Each row is a point. The window is the flat piece filled in between its corners: a triangle in 3 columns, a solid with four corners in 4, and so on. A path goes straight from each point to the next, and from the last back to the first. List the points from which the path goes on through the window.
In the rows, 128 means zero.

Window (4 x 4):
[[ 97 118 180 107]
 [189 140 119 124]
 [ 80  76  95 141]
 [102 115 107 111]]
Path:
(1): [154 151 136 148]
(2): [124 169 126 142]
(3): [144 125 136  92]
(4): [209 103  82  97]
(5): [178 149  70 173]
(6): [117 116  94 138]
(7): [139  86 110 110]
(8): [176  98 135  89]
(9): [145 143 113 142]
(10): [170 161 120 140]
(11): [179 123 119 116]
(12): [153 125 137 102]
(13): [139 148 136 138]
(14): [ 75 123  83 171]
(15): [123  88  97 113]
(16): [161 118 120 112]
Through the window after points: 8, 10, 16

Window (6 x 6):
[[112 129 163 111 126  99]
 [161 155 131 116 171 134]
 [130 162 140  85 128 142]
 [158 122  75  95 168 137]
 [ 98 195 173 162  49 106]
 [217 167 153 139  53 173]]
Path:
(1): [142 155 151  97 113  87]
(2): [102 119 161 141 132 162]
(3): [156 133 112 111 132 157]
(4): [183 177 101  85 133  85]
(5): [175 159 121 112 118 113]
(6): [135 125 134 110 138 173]
(7): [124 132 153 130 122 142]
(8): [152 153 152 107 117 103]
(9): [172 157 125  85 118 117]
(10): [131 131 144 119 147 185]
(11): [123 137 142 145 126 167]
(12): [158 150 155 107 115 108]
Through the window after points: 1, 3, 5, 7, 11

Window (8 x 8):
[[117 102  90 105  82 164 112 149]
 [162  90  70 181 143 147  99 133]
 [166 117 148 128 112 167 104 119]
 [ 96  58 167 165 135  86 172 148]
 [ 94 135 152  75 168 137  88 129]
 [137 211 145 100 114 165  98 111]
 [129  64  87  83  99 103 200 127]
 [ 90 104 142 143 196 157 154 102]]
Path:
(1): [106  65 126 144 128 127  77  79]
(2): [113 126 141 125 143 129 122  64]
(3): [145 106 129 144 176 156 148 177]
(4): [129 136 127 116 162 141 136 146]
(5): [121 108 149 129 129 132 112 100]
(6): [114 124 113 101  92 126  83 108]
(7): [122 111 123 116 139 181 143 158]
(8): [123 127 152 117 175 145 151 138]
(9): [ 98 101 143 128 169 128 117  98]
(10): [104 114 133 134 133 138  97 108]
(11): [145 119 160 156 175 184 149 175]
(12): [142 121 106 120 151 161 155 174]
Through the window after points: 6

Window (9 x 9):
[[166 105 119 190 189 162 125 177 113]
 [114  82 197  84 103 120 103  89 110]
 [172 140  82 153 174 207  93 115 110]
 [109 148 190 118 103  96 132  73 129]
 [ 84 138 144  82 129 122 125 125 121]
 [191 112 115 126 179 106 136 157 110]
 [165 165 141 125 147 115  87 181 148]
 [183  96  95 153 130 146 141 170 138]
 [ 90 102 125 144 120 118  70  54 108]]
Path:
(1): [157 104 133 143 167 130 104 134 142]
(2): [150 106 135 138 175 134 117 126 133]
(3): [153 118 113 152 147 127 115 147  96]
(4): [125 132 133 137 118 136  91 120 110]
(5): [117 117 151 147 163 130 102  96 167]
(6): [134  87 168 100 136 125 110  95 157]
(7): [126 112 168 108 114 126 101 119  95]
(8): [179 151 136 170 118 138 145 144  57]
Through the window after points: 2, 6

Window (11 x 11):
[[176 102  61 109 158 113 123 108 113  79 140]
 [147  88 128 128  93 136 140 138 120 130 160]
 [ 97 143 102 154 150 162 106 135 190  94 100]
 [133 115 122  81 143  99 131 152 126 156 236]
 [102 161 126  91 118 167 100 105 118 176 226]
 [ 96 127 124 167 174 150 153 104 156 147  81]
 [165  63 122 104 194 122  90 104 103  65 199]
 [122 162 153 123 109  95 114 123 122 143 147]
 [138 138 128 111 133 129 126 172  61 141 223]
 [207 115 119 109 184 148 129 119 155  68 113]
 [ 63 174 137 161 129 157 185  97 178 104 101]]
Path:
(1): [186 134 116 155 165 121 127 110 164  96 154]
(2): [153 139 131 195 162 144 125 110 155 110 182]
(3): [128 120 112  99 140 147 126 126 129  95 108]
(4): [ 86 111 119  67 122 140 143 136 108  98 113]
(5): [138 125 117 143 135 133 136 120 144 122 160]
(6): [188 125 116 168 139 124 117 116 154 111 186]
(7): [152 121 117  97 158 140 132 134 115 101 141]
(8): [116 138 130 109 138 140 133 131 127 130 132]
(9): [149 152  91 196 135 110 123 119 150 136 179]
(10): [177 139 112 177 143 114 126 107 165 127 194]
(11): [112 112 115  67 148 153 109 151 128  90 135]
(12): [157 100 108  91 155 133 120 118 107  92 155]
(13): [150 114  92 162 169 115 106 103 149 103 187]
(14): [138 134 136 149 150 131 123 123 134 128 164]
(15): [113 111 142  63 140 145 130 137 123 110 140]
(16): [138 104 118  79 159 150 125 127 113  93 119]
Through the window after points: 4, 6, 12, 16

Window (12 x 12):
[[197  82 132 156  76  90 167 142 145 113 137 155]
 [184 117  98 180 113  74 117  98 120 114 111 133]
 [162 114 111 120 123  37 136 143 139  70  80 133]
 [141 177 111  93  96 192  85 153 140  73 125 120]
 [158 141  84  80 127 163 127 116 110  54 207 110]
 [120 171  97  47 130 155  88 137 184 150 118 109]
 [127 138  83  89 156 146  91 190 128 141 102 142]
 [101 194 149  49 151 168  86 141 117 127 140 145]
 [112  98 125  90 128 118  47 147 159 120 107 141]
 [142 110  96 131  51  54 110 155 116 141 114 139]
 [187 126 106 193  96  38 135 156 155  83 174 145]
 [ 56 144 102 103 136 144 116 142 154 121 105 137]]
Path:
(1): [148 141  73  94 104 130 113 134 152 101 110 171]
(2): [137 151 144 115 131 114 114 155 109 116 160  75]
(3): [146 119 116 118 113 127 133 133 113 106 153  76]
(4): [157 123  93 129 107 100 123 139 152  87 137 161]
(5): [146 129  70 105  99 130 109 131 133  90 102 192]
(6): [135 132 140 122 116 129 123 160 148 120 138 101]
(7): [118 141 119  90 118 142 114 166 136 105 134 106]
(8): [126 143  77  78 130 132  97 137 145 101 132 165]
(9): [112 134 103 102 106 113 107 131 142 102 118 187]
(10): [137 116 126 116 128 127  98 163 151 129 117  69]
(11): [138 117 110 124 133 101 110 158 140 139 129  90]
(12): [158 119  95 129 115  89 126 111 127 100 122 174]
(13): [153 149  69 112  95 110 126 129 148  75 108 176]
(14): [146  81 127 126 137  90 103 165 134 131 145  64]
(15): [135 131 123 121 110 112 113 153 130 111 141  86]
(16): [160 136  85 112 115 116 112 114 133 104 136 148]
Through the window after points: 5, 9, 15

Window (14 x 14):
[[136 166 124 168  94 114 163 177 155 163 140 119 143 165]
 [167  75 133  84 122 140  57 116 156 170  95 125 147 109]
 [124 159  76 120  68 140 110 140 116  41 133 123 142 114]
 [178  99 144 121 140  95 117  82 153 132 117 122 187  87]
 [145 169 148 198 150 142 116 181 123 124 121 148 104 113]
 [157 164 175 181  73 165 166 137 138 106 146 137  93 175]
 [ 93 115  48  79 138 138 126  79 145  75  93 189 159 112]
 [128 183 118  66 122 148 101 115 169  94  87 163 165  77]
 [153 126 136 120 136  94 148  75 141 193 131  48  88 132]
 [127 150 118 179  92 188 183 175 180  88 170 102 104 121]
 [121  83 175  83 141 126 122 104 102 180  88  94 172  94]
 [100 191 156 237 111 166 120 137 162 139 159 102 132 165]
 [ 97 150 181 188  87 109 132 173 175 108 162 129  87 138]
 [140 120 119  47 162 132  87 101 121 131 161 157 174 101]]
Path:
(1): [ 88 181 109 176  84 139 116 117 142 167 117 171 151  74]
(2): [136 141 152 125 130 146 117 127 151 120 123 108 143 135]
(3): [142 137 146 121 144 123 110 122 153 119 120 124 142 148]
(4): [129 134 113 141  77 140 129  97 114 160 124 140 125  89]
(5): [116 159 110 151  92 140 153 127 129 130 138 150 137  86]
(6): [130 146 140 126 163 136 111 133 161  74 127 107 139 195]
(7): [140 157 143 149 143 136 114 163 136  97 120 130 126 134]
(8): [135 143 130 192 107 142 136 133 125 180 139 154 110  85]
(9): [120 159 128 138  84 117 141 125 123 173 135 152 146  89]
(10): [141 133 139 126 130 134 131 144 155 125 118 108 148 149]
(11): [127 134 154  90 162  92 110 155 173  81 129  78 180 160]
(12): [146 129 106 115 111 160 119  96 118 146 150 169 136  81]
(13): [131 117 119 145  79 136 121 112 149 171 140 173 129  88]
(14): [128 161 133  99 137 144 121 132 144 100 115 116 135 135]
(15): [127 136 170 140 173 118 117 138 150 102 113  80 126 174]
(16): [130 140 118 158  92 144 135 125 137 137 145 135 125 113]
Through the window after points: 1, 7, 9, 11

Window (14 x 14):
[[148  90 115 179 168 150 151 103 103 124 124 114 121 106]
 [138 190 124 137 163 104 131 163  89 204 125 132 129  85]
 [ 95 156 114 101 152 142 134 109  72 111  94 124 135 117]
 [100  95 203 115 167 124 109  82  79 140 200 183 136 150]
 [128 112 105  90  43 122  92 123 105 101 116 109 170 148]
 [134 186 165 200 146 176 131  47 157 105 146  82 142 107]
 [163 159 176 100 180 131 104 170 101  82 180 103 130 108]
 [106  65 155 145  85 117 182 126  76 109  67  47 142 132]
 [127 137 136 101 132 114 202 141  63 156 168 130 185  89]
 [111 105  94 168 116 172 167 162 128 133 136 133 147 144]
 [157 156 158 118 149 137  97 152 105  86 106 122 178 137]
 [155  97 174 171 104 119 131 164  66 118 150 193  79  93]
 [184 147 166 125  98 171 173 152 111 178 136 143 124 143]
 [127  94 142 149 102 105 159 118 136 139  70 214  56 114]]
Path:
(1): [149  97 144 119  99 150 124 150 110 164 131 155 114  68]
(2): [143 133 156 154 129 124 144 125 105 112 140 131 133 148]
(3): [153 139 125 149 118 111 154 150  76 131 123 127 128 151]
(4): [125 107 152 100 120 138 151 153  93 164 120 143 135  90]
(5): [117  99 150 120 125 178 108 122 128 131  94 120 162  61]
(6): [156 130 123 174 152 105 168 129  81 119 148 131 103 163]
(7): [143 152 146 141 132 110 142 105  90 122 133 122 135 152]
(8): [135 128 151 130 131 156 129 134 109 128 119 118 141  87]
(9): [ 99  78 107 116 151 167 117 137 115 163  95 111 146  55]
(10): [153 149 141 152 135 119 143 124  93 133 140 133 128 135]
(11): [161 140 118 119 154  93 150 129  44 117 127 134 125 174]
(12): [123 118 173 126 121 152 114 167 128 147 127 155 143  79]
(13): [118 112 140 117 127 145 123 131 116 130 109 148 138 106]
(14): [157 156 131 148 100  84 184 120  72 113 135 133 116 148]
(15): [151 149 129 134 125 116 143 129  85 108 147  96 156 157]
(16): [104  90 140  89  58 160  75 122 140 124  96 153 136  74]
Through the window after points: 5, 9, 13, 15

Window (14 x 14):
[[111 110 108  64 117  79 146 132 104 178  89 137 171 132]
 [113  73 173 189 106 134 109 112 143 131 129 118 177 123]
 [148  68 165 132 153 126 144 115 131 100 105  71 150 137]
 [160 127 190 167 119 143 143 120 102 145 105 109 146 139]
 [100 160  85  46 100  89 189 125 115 104 103 173 151  95]
 [111  81 154 179 129 149 123  73 118 154  88 103 108 120]
 [122 159 109 105 161  82 130 116 163 161 144  67 162 118]
 [ 66 146 114  75 108  90 178 181 135 123  89 169 114 148]
 [123 121 116 131 151 169  87 117 117 135 101 104 165 141]
 [117  90 151 201 178 126 156 126 103 131 108 117 166 122]
 [153 103 106 123 156 156 153 137 170 176 141  99 153 113]
 [106 140 136  34 145  71 139 139 123 129 105 204 125 105]
 [108 120  93  94 156 149 133 139 112 175 212  55 143 119]
 [129 124  67 107  95  79 134 167  99 117 113 173  94 128]]
Path:
(1): [124 136 118 140 131 131 106 171 102 150 101  90 141  69]
(2): [111 120 125  86 141 119 136 159 119 134 108 120 148  74]
(3): [125 135 111 125 124  92 166 110 140 138 149 151 163 185]
(4): [114 117 118 101 146 106 156  92 132 161 130 131 161 175]
(5): [121 107 141 135 116 122 122 182 116 129 101  98 141  62]
(6): [134 125 154 127 129 111 138 167 122 128 100  83 130  61]
(7): [125 121 113 124 146 130 149  98 141 164 138 127 160 170]
(8): [123  98 135 131 140 115 165  90 140 136 127 118 163 164]
Through the window after points: 4, 6
